Each row of a before or after table is a point. The points were changed in one or more steps. Then noise was added and the rows were shuffled. The steps act on how far a point lies along the listed directions, d1 being the first. Write out the steps. A step turns or swaps two directions, mirrors them in a line or flattens them onto one, adds a multiple of one to another, or multiplies one. Angles are multiples of 10 degrees, from the lower direction toward the higher: turns from -170 to 170, lines from 10 to 170 but not 90. Use the fewest steps. Two steps may share a direction if one is a turn and the other turns, adds or multiplies; they go together, in the order done. Otherwise the lowest direction goes first.

Directions:
(1): [-42  -7]
(2): [-7 42]
Before (14 x 2)
[[  1   6]
 [ -2   6]
 [  5   3]
 [-17  -1]
 [  4   6]
 [ -1  10]
 [  0   5]
 [  5   2]
 [  3  11]
 [  1   5]
 [ -1   6]
 [ -5   7]
 [  3  14]
 [ -1  20]]
After (14 x 2)
[[ -2  15]
 [  0  41]
 [  6   7]
 [ -5  60]
 [ -4  30]
 [ -8  21]
 [  6   5]
 [ -4  17]
 [  0  15]
 [  3  17]
 [  1  32]
 [ -5  19]
 [-23   2]
 [ -1  17]]
Steps: multiply d1 by 1.3; multiply d2 by 3

Directions:
(1): [  3 -26 -46 -29]
(2): [  9  50 -32   7]
(3): [-31 -15 -22  45]
Before (13 x 4)
[[ -4 -23   1   3]
 [ -7 -27  -3 -15]
 [  5 -15  10 -12]
 [ -1 -19  19  -6]
 [-12 -20 -28  14]
 [  3  -4  -5  -2]
 [  2  -9  14   0]
 [  1  12 -11   5]
 [  3  -7  10 -15]
 [  5  17  22   2]
 [ 10   6  18  -3]
 [ 10  18  15  10]
 [ -7   2  20  -2]]
After (13 x 4)
[[ -6 -14   6  -3]
 [-10  -9 -19  20]
 [ -7 -12  31  -8]
 [ -2 -15  15   4]
 [  9 -15  34 -10]
 [ 19  -5  44 -14]
 [  8  14  -5  -5]
 [ 10 -11  51 -19]
 [  1   0 -11   4]
 [-11  20 -59  28]
 [-11 -23  11   8]
 [-22  -9 -34  17]
 [ -6 -18   0   5]]
Steps: add 1.5 times d1 to d3; turn d2 and d3 by -50 degrees

Directions:
(1): [-59 -10 -10 -28 -37  -3  26  16]
(2): [-13  -6  33 -32   8 -47 -27 -37]
(3): [ 22 -60  23 -33   8  28   6  14]
(4): [-27   5 -35 -24  32  39 -37 -17]
(5): [ 16 -14 -51 -19  30 -43  21  13]
(6): [ -6   3   7   2  23  16  57 -51]
Before (8 x 8)
[[ 21  39  -4  42  -4  24  14  -2]
 [-26 -16 -15 -26   1 -10  -3 -14]
 [ 10 -29  12   5 -20   9   3   4]
 [  2 -18  -1 -21  18  26  -3  -5]
 [ 12  14 -11  36   4   6  52  -8]
 [ -1  23 -31   8  31 -28 -13  -3]
 [-22  -6  -7 -38   3  28 -26  11]
 [ -8  13 -60  -6  23   4   1  18]]
After (8 x 8)
[[-11  20   2  26  -1   7  43 -14]
 [-17 -11  23  -4 -27 -14   6 -13]
 [  7 -29  -7  -8   2  11 -25   0]
 [ 22 -18  32 -21 -12 -30  17  11]
 [ 30  37 -37  29  21   1  -9   2]
 [ 17  19  36  26   4  -5  33 -31]
 [  0  37  -8  36  12  14 -36 -12]
 [ 10 -13  27   2 -22   1  -4  19]]
Steps: swap d1 and d2; turn d3 and d6 by 40 degrees; turn d5 and d6 by 140 degrees; multiply d4 by -1

Directions:
(1): [ 40  18 -22 -48 -21  -2 -24 -20  13   8  32]
(2): [-53   5  32 -37   0 -12 -44   7   7  -3  -2]
(3): [-19 -29 -48  19  -3  17 -31  -6  44  11 -14]
(4): [ 20 -60  16 -23 -24 -26   8  10  -1  24 -25]
(5): [  3   7 -16 -28  53 -30  17 -26  16 -12 -36]
(6): [-26  35 -19  -6 -32  -3  21 -16 -16  48 -29]
Before (14 x 11)
[[-10 -27   3  17  27  -1  23   6  -1 -23 -18]
 [ -5  21 -16 -18  20 -23  13 -13   3  -3 -10]
 [-19  16  12  -5   8  -2   3   1 -17  -3  -2]
 [ 26  -3   4  -6   9   3  -4 -10   5 -12   7]
 [  1 -44 -26  16  -5  -3   0   8  17   6 -29]
 [-13  -3  -2  -8 -30  10  -4   1  -2  26 -10]
 [ 15   1  10 -14 -24  -3   6  -6 -17  13   4]
 [  1 -21  -1  -4  -6 -20  -1   1   9  10 -20]
 [-33 -11  27 -14 -25 -16   0   7 -10   9 -19]
 [ 14 -20  16  -2  20  -7   9  12   0 -14  -9]
 [ 33 -34   7  -9  -9 -24  22  -4  -2   9  -5]
 [-21  15  -9 -14 -11   4   2  -9   0  15 -10]
 [ -5 -17  13  14  17   5   9   9 -19   7  -6]
 [  8 -13  11 -17  16 -13  10   3   5 -12  -2]]
After (14 x 11)
[[-30  11  27 -18   6   0 -29  10  -8 -15  17]
 [ 15  18 -15  10  -7   9  19 -19  -7  13 -11]
 [ 37   3 -36 -15   6  10   6 -22  11 -17  24]
 [-40 -13  22  -1  11   6 -15  12   6 -14  -7]
 [ 41 -34 -48   3   8  -8  12 -10  23  -3 -21]
 [-59 -11  60 -59  13 -33 -47   9  10 -29  -7]
 [ -2  -7  -3 -11  18 -22  -6  -6  13  -8 -17]
 [  5  -5  18   9   5  -6  26  -2 -20  -4 -14]
 [ -6  23  -8 -23   9  -6   4 -10   5  -1  -1]
 [-20 -31  30 -10   7  -5  -7  14   4  -7 -17]
 [ 26  21 -13 -20   9  -3   7 -11   3   1   0]
 [ 47   2 -24   9  22 -21  60 -27  -5   4 -16]
 [ 31  -7  -3 -12  14   3   0  -5  -8   2  18]
 [-24  24 -13  17  22  -1  -1  -1   6 -17   5]]
Steps: turn d1 and d6 by 130 degrees; multiply d2 by 3; turn d4 and d5 by 60 degrees; turn d3 and d4 by 20 degrees

Directions:
(1): [ 27 -15   6 -15  36  32 -47  19  42  42  32 -11  15  12]
(2): [-46 -33 -28  17   1  25 -12  40 -17 -28  -3  -5  18  56]
(3): [ 43  17 -37 -28  45   9  23  32 -33   2 -20  37 -15  11]
(4): [-26 -50 -17  15  60 -20  14 -35  -7  14  -2  12  25 -32]
Before (11 x 14)
[[ 25   8   3 -17  13  11 -10  16  18  25   4  -5  -4   9]
 [ 12 -10  10 -13  19  -6  -4 -14   9  24   9  14   5 -14]
 [ -4 -13  -1   8  24  -9  -9 -29  18  21  20   2  22 -23]
 [  6  12  16   2 -16 -30  15 -27   9  15  -6  -8  -6 -25]
 [ 24  20   6  -8  -3 -21   3  -5   5   9 -13   3 -16  -6]
 [ 31  28  20 -10  -8   0  -7  -5   6   6   7   9  -8 -19]
 [ -3 -21  -5 -10  41  -9  14 -24 -10  11  -7  13   5 -31]
 [-42  -3 -17  23 -39   6   5  17 -20 -47   2 -14  -5  24]
 [-28   7 -17   3 -34   3 -14  16 -23 -29 -18 -12   2  37]
 [-47  -8  10  27 -54   1 -10  19 -19 -34 -14 -18  -7  22]
 [-19  -2   3   4 -28  -1   7  17 -22 -28 -12  -8  -8  22]]
After (11 x 14)
[[  0   9  25   1 -27 -21  14 -22  -6  -7  -5 -10 -13 -24]
 [  1  33  11   7 -46 -23  23 -28  -7 -23   2  -8 -24 -37]
 [ -2 -14  13   7   9  16 -31   3  19   9  21  -5  18   1]
 [-13  22   9   4 -39 -32   5 -37 -13 -13 -20 -12  -7 -24]
 [ 20  -4 -15 -27  44  14   4  13 -15  10  -7  18  -5   0]
 [ 29  10   7 -15   3   3 -17  12  27  34  11 -11  -1   8]
 [-30 -25  -7  11   8   6  -7  10   6   3  -1 -12  15  22]
 [  2 -15  -8 -12  19  12 -10  17  -2   8   5  15   7  21]
 [  1  34  33   7 -60 -23   7 -12 -10 -12 -15  -9 -30 -28]
 [ 19  15 -26 -13  16  17  -6  29  -7   0   3  18   6  29]
 [  4 -13   6   2  16  -9 -21  -4  23  20   3  -9   6   4]]
Steps: turn d1 and d2 by 90 degrees; swap d3 and d4

Directions:
(1): [-10  46 -35   1  37 -36 -27  26 -11  -6  16  -6  -2   1   2  -9  26   0
 -15  -2]
(2): [ 23  29  44   1   5   5   6   9 -27  -6 -17 -11  39   7  21  26  13  -5
 -12  37]
(3): [ 22 -20  -5   7 -53 -12  -1  34  -3 -23   7  -4   4 -17 -27  -8  40 -16
 -18   2]
(4): [-40 -11  16 -16  15   2  24  -2  -8   5  18  14  29 -25   9 -46  19 -31
  10  11]
(5): [-26  10  17  23  -8  -6  25  13   0   9   8 -17 -17 -34  26  40  23   9
  20 -37]
(6): [ 22 -10  16  17  33  -2   3   9   8   6  -5 -35  -4   4 -14  -3 -16 -60
 -12 -32]
Before (13 x 20)
[[-10  -8 -17  -6   9   6  -5  -1   6  -5   7   4   5  11   0 -29  -2 -18
    3   8]
 [ 15  11   7  27  -2 -18  -1  23  -1 -10   4 -23 -14 -18   1  30  14 -14
   -3 -28]
 [-47 -19  -8 -38  20  10   6 -34   9  12   9  29   0   4   3 -38 -15  -4
   13  10]
 [-14  18 -34 -13  30 -12 -26 -11 -11   2  14  20  11  14  -8 -32  -8   0
    1  22]
 [ 15  33 -25   0  24 -12 -24  14 -16 -12  -3  -6   9  30  -1   1  -4   9
  -18  17]
 [  1 -22   4 -15  -8  11   8  -7   6  -3   1   3  12   4   5 -24  -2   8
    9  14]
 [  5  -3 -18   0  -3  -1 -19   5  20  -1   3   6  -8   8 -12  10  -3  22
    9  -9]
 [ -4   0  13   2 -10  -1  14  14  -3   4  11   0  16 -10  11 -13  13 -25
   -3   3]
 [-16  -7  -4  19  26 -10  12  28   8  13  20 -20  -8 -25  -1 -17  20 -55
   -6 -44]
 [ 20  -2  -8  -2 -16 -14 -21  10  11   3  -4  -1 -10   8 -14  -3  -6  11
   -3   6]
 [ 34  22 -10   2  41 -17 -26  10   0   4  -8 -21   1  25 -15  11 -13 -24
  -22  -6]
 [  2  -2  30  -3  39  15   1 -20  -7  28 -18  -2  20  13  23  -2 -27 -18
   20  18]
 [ -4  11 -14 -15  20 -12   5   8 -10 -20   9   8  24  -7 -15 -49  27 -45
  -21  11]]
After (13 x 20)
[[ 15 -14  -5  -5  -7  10 -16  -3  19  -1  -4   7   3  14 -16   4 -13  13
    6   2]
 [ 13   7 -26  23   1  -5 -10   9   7  -1  -5 -23 -35  15  -3  36 -18  19
    1 -35]
 [-19   3 -30   0   1  -2  -8   4   7  -5  12   4 -10   4   6 -13   7   5
    9  -2]
 [-14  14   4   0  -1 -11  10  21  -7   3  18   2  17 -14  15 -17  25 -22
   -4   5]
 [-31  29 -39  -1   9 -29   4  20  -4 -17  23   7  -8 -29  -2 -21  47  -8
   -6 -19]
 [-11 -19  -6  -9   9  -1   8   2  10   1  11  -6   4  -6   3 -32   5  -9
    9  -7]
 [ -9  14   4  16  27   0  -5  -9   2  31 -11 -10 -19   0  30  36 -18  18
   31 -17]
 [  4  14 -13  12 -17  -7  -5   0  10  10  -5  -4 -31  -3   9  60   0  49
   13 -24]
 [  6 -19   3  -3 -22  -6  -6   5  15   8   0   2  -9  -5 -11  -9  -6   4
    8  -2]
 [-27   9 -35 -26  35 -11 -22 -19  10   7   6  14 -20  20  -5 -18 -16   5
   -3  -2]
 [ 17  12  25   5 -22  -1   3   9 -16 -17  -5   3  20  -9  10  21  18   6
   -3  24]
 [ -2  16 -52  12  20 -19 -33  -5   7   7  10  -2 -35  14 -14   8 -21  15
    5 -25]
 [-17  38 -10  -9 -10 -10  -6  23 -24  -5  12  25  26 -10  25   1  48  30
   -9  40]]
Steps: turn d1 and d4 by -50 degrees; add 1 times d3 to d4; turn d2 and d6 by 140 degrees; turn d2 and d5 by -110 degrees

Directions:
(1): [ 17   4 -30 -29   7 -10  -7  -3 -29  22 -23  18  33 -22  31  13   5  21
   2 -48   7  33 -10  21  -9  -4 -42  -5   8 -19 -35   7]
(2): [  9  29  -9  25   4  27 -34   8 -19 -12 -19  23   8   1 -39  13 -20  42
  10  29  -7 -10   8 -39   2 -16 -17   5  47  10 -25  -5]
(3): [ 16 -16 -12 -17 -54 -21  -4 -30   5 -60   7   8   5   0   6  10 -16   8
  20  29   6  17 -10 -14   8 -11 -31  34 -27 -19  15  15]
Before (12 x 32)
[[  4   8 -11  -5 -14   1 -12   2   0 -19 -19  11  16  -7  -1  17 -10  19
   12  13   3   1  -5 -20  13 -12 -22   9   8   4 -12  -5]
 [  8 -13  -1  14 -38  -4 -18  -3  14 -59   5   5  -8  20 -35   6 -26  17
    2  56  -5  -8  -7 -34  17 -15 -15  33  11   1  17   7]
 [ 16  -6 -17 -13   9   4   0  -3 -15   9  -8  11  22   0   5   1   5  12
    2 -11  -2   9 -11   3  -2   3  -7  -7   3  -4 -18   8]
 [  6 -21  -8 -15 -14 -11  11 -13  -6   1   8  -5   5  -7  23   1   8  -7
   16 -13  12  11  -1  17   0  11 -21  -1 -17  -9   8   4]
 [ -9  -2   7  -9   1   2   2  -6   5  -6   7  -2  -1  -3  -5 -11   1 -13
   -1  10   4  -5   4   3   3  -2  11   9 -11   0  14   0]
 [-16  -7  21  -5   3   2  20   0  17   5  13  -7  -7   5  -1 -14  10 -27
   -6  -2  -6  -2   1  16  -3  10  28  -5 -13   8   9  -4]
 [ 14  -9  -7 -12 -27  -8  -5 -10   0 -21   6   9  18  -1   8  -8  -1   2
    5  13   1  12  -3   2   4  -6 -16  17 -13 -20  11  14]
 [ -4   6   4  -7  16   1  11   5  -2  17  -3  -1  -5 -14  -1  -7   4  -6
  -10 -22  -3   6  -1  18  -3   8   3 -13  -6  -4   5  -7]
 [ -1   9   4 -14  10   5  10   1  -6  17   4  -1   2  -9  18  -4  11  -2
   -2 -20   0  12  -6  11  -6  -2 -11  -7  -4  -5   6  -7]
 [  8  -7   2   2 -15   0   5 -10  11 -23  10 -10  -6   6  -9   1   3   3
    9  19   3   1  -4   3   7  -5   4   0 -12 -10  11  -4]
 [ 26  11 -29  -9 -13  -9 -27 -11 -26 -32 -18  26  21 -10  -2  19 -18  43
   21  17  11  26   2 -23  -3 -20 -49  15  10 -16 -34   6]
 [  2 -23  -8 -19 -48 -20   1 -31   1 -46  13  -3   0   1   6   7 -11  -3
   16  26   4  15 -14  -7  15  -6 -13  25 -38 -17  19   9]]
After (12 x 32)
[[ 10   8  -6   4  16  11  -2   6  -6  12  -7  -2   5  -3  -6   5   8  16
    2  -9   1   5  -2  12   0  -4  -3 -17  13  -7 -17 -10]
 [-22   1  27  19  45   2  20  23  17  34  15 -25 -30  12  -6 -20  17 -33
  -17   0   4 -20  18  11  -5  14  53 -29 -11  18   9 -16]
 [-18   0  11  -1  18   2  14  19  17  22  -6 -14  -3  -2  10  -1  12 -18
   -7 -10   1 -13   0   6   8   6  21 -15  -4  16   2 -15]
 [  0   8  -6 -12   8   6 -10  -3 -12   2  -7  11  14 -10  -5  -3  -3   6
    1  -2   4   3   2   1   0  -8  -6   6   6  -2  -7   0]
 [  7   6  -7 -14 -17   4  -8 -10 -10 -19  -9  22  19  -7  -7   8  -9  18
   11   4  -3  16  -4  -5  -2  -7 -20  11  10  -6 -20   4]
 [ -4  -5  -5  -7  48   1   5  33  -8  60 -13  -5  10  -2  14  -5  18  -4
  -34 -53  -2   5  -8  35  -5  10   4 -27  26   3 -21  -6]
 [ -1   4   4  23   1  19 -10   3  -8   0   2   0  -6   4 -23   1  -5  11
   17  23   1 -17  12 -17   3   4  -5  -5  22  13   1  -8]
 [  3   4   2  -3 -15   0   0  -8   2 -25   0   6  -8  -8 -16   0 -12   6
    4  13  -4   4  -2  -7   4  -2  -9   8  -8  -8  13  -2]
 [ -2  11  11   2 -10  10   1  -5   2 -16  11   1  -9   1  -6  -3  -3   3
    8  20  -4   0  -2 -16   2  -9  -8   8  -2   0  19  -7]
 [-13  23  -2  18  40  28 -16  20 -24  44 -15   4   3  -2 -24   4   2  19
   -9  -9  -8 -12   5  -8   2  -1  16 -25  36  16 -28 -17]
 [ -2  14   8  16  20  20  -8  21  -5  25   0   5   9   4 -14 -16   6   3
  -10   5  -8 -12  11   0  -1   0  15 -11  22   3  -2  -2]
 [  2 -13   5   5   2   7   9  -4   8  -9  11  -5  -2  16 -14 -11   4 -10
    0  20  -6 -13  -5  -8   4   7  23  -3  -9   7  11   4]]
Steps: multiply d1 by -1; turn d2 and d3 by -160 degrees
